Each row of a before or after table is a point. The points were changed in one or more steps. Then noise was added and the rows were shuffled. The steps act on how far a point lies along the listed directions, d1 being the first. Name the steps. A step turns or swaps two directions, mirrors them in a line or flattens them onto one, adds a multiple of one to another, or multiplies one. Angles are multiples of 10 degrees, from the lower direction toward the higher: turns from -170 to 170, lines from 10 to 170 but not 90. Use the fewest steps. Two steps may share a direction if one is a turn and the other turns, adds or multiplies; they go together, in the order done. Otherwise the lowest direction goes first.

Directions:
(1): [0.00 0.37]
(2): [0.37 0.00]
Before, 8 rows:
[[ 0.00  0.34]
 [ 0.22 -0.06]
 [-0.04  0.20]
 [-0.10  0.20]
 [ 0.35 -0.06]
 [ 0.22 -0.12]
 [ 0.22 -0.16]
 [ 0.01  0.40]]
After:
[[-0.06  0.31]
 [ 0.00  0.54]
 [-0.13  0.33]
 [ 0.28 -0.11]
 [ 0.30 -0.24]
 [ 0.04  0.65]
 [ 0.46 -0.08]
 [ 0.29 -0.21]]
Steps: multiply d1 by 1.6; multiply d2 by 1.3

Directions:
(1): [-0.29  0.36 -0.24 -0.04]
(2): [-0.20 -0.28 -0.12 -0.38]
Before, 10 rows:
[[-0.01 -0.05 -0.03  0.01]
 [ 0.42 -0.51  0.18  0.05]
 [-0.13  0.05 -0.03 -0.15]
 [-0.23  0.01 -0.19 -0.10]
 [-0.05  0.23 -0.07  0.27]
 [-0.31  0.64 -0.03  0.21]
 [ 0.02 -0.03 -0.10 -0.31]
 [ 0.55 -0.44  0.58  0.36]
 [ 0.06 -0.06  0.09 -0.11]
 [-0.19  0.52 -0.11  0.13]]
After, 10 rows:
[[ 0.02  0.13  0.01  0.00]
 [ 0.41  0.24  0.43  0.69]
 [-0.22 -0.06 -0.22 -0.10]
 [-0.05 -0.01 -0.05  0.05]
 [-0.15  0.02 -0.01 -0.18]
 [-0.04  0.22 -0.16 -0.19]
 [ 0.05 -0.37  0.05 -0.01]
 [ 0.25  0.40  0.00  0.52]
 [-0.10 -0.44  0.07 -0.38]
 [-0.13 -0.62  0.18 -0.43]]
Steps: swap d1 and d2

Directions:
(1): [-0.51 -0.49  0.19 -0.20  0.05 -0.18  0.02  0.01  0.06]
(2): [ 0.02  0.10  0.38 -0.17 -0.40  0.26  0.39  0.00  0.22]
(3): [ 0.05  0.04 -0.21 -0.03  0.16 -0.17  0.06 -0.14  0.70]
(4): [ 0.54 -0.41  0.00 -0.16  0.07 -0.22  0.28  0.04 -0.10]
Before:
[[-0.01  0.14 -0.41  0.16  0.36 -0.22 -0.18 -0.20  0.36]
 [ 0.26 -0.15  0.12 -0.15  0.05 -0.05  0.13 -0.05  0.19]
 [ 0.52  0.14 -0.04  0.08  0.05  0.02  0.19 -0.05  0.13]
 [-0.09  0.06 -0.12  0.07 -0.02  0.05 -0.12 -0.10 -0.03]
 [-0.02 -0.11 -0.27 -0.01  0.21 -0.36 -0.09 -0.09  0.31]
 [-0.19  0.05 -0.22 -0.04  0.24 -0.21 -0.30 -0.06  0.21]
 [ 0.26 -0.19  0.00  0.03  0.03 -0.02  0.09  0.10 -0.11]
 [ 0.02  0.10 -0.17 -0.08  0.08 -0.04 -0.09 -0.09  0.50]
 [ 0.37 -0.02  0.03  0.01 -0.07  0.00  0.08 -0.05 -0.08]
 [ 0.01 -0.16 -0.27  0.02  0.28 -0.14 -0.25  0.04 -0.26]
 [-0.33  0.02  0.12 -0.05 -0.17  0.02 -0.07 -0.01  0.16]
 [ 0.47  0.22 -0.21 -0.07  0.07 -0.15  0.00 -0.09  0.35]]
After (12 x 9):
[[ 0.40 -0.21  0.27 -0.26 -0.09  0.00  0.34 -0.03  0.25]
 [-0.03  0.13 -0.18 -0.06  0.09 -0.03 -0.12 -0.10  0.50]
 [-0.43  0.14  0.28 -0.09 -0.35  0.18  0.04 -0.03  0.28]
 [ 0.01 -0.32 -0.80  0.25  0.84 -0.51 -0.77  0.06 -0.58]
 [ 0.00 -0.20 -0.58  0.12  0.54 -0.59 -0.40 -0.10  0.12]
 [-0.16  0.09 -0.24  0.13  0.08 -0.01 -0.27 -0.10 -0.09]
 [-0.30  0.01 -0.58  0.14  0.62 -0.43 -0.71 -0.07  0.00]
 [ 0.40 -0.30 -0.03  0.00  0.08 -0.09  0.13  0.11 -0.16]
 [ 0.56  0.14 -0.23 -0.09  0.11 -0.21  0.02 -0.07  0.32]
 [-0.10  0.06 -0.87  0.39  0.82 -0.49 -0.67 -0.21  0.12]
 [ 0.49 -0.10  0.10 -0.04 -0.13  0.01  0.21 -0.05 -0.07]
 [ 0.64  0.08  0.06 -0.01 -0.05  0.03  0.37 -0.05  0.16]]
Steps: multiply d2 by 3; multiply d4 by 1.6
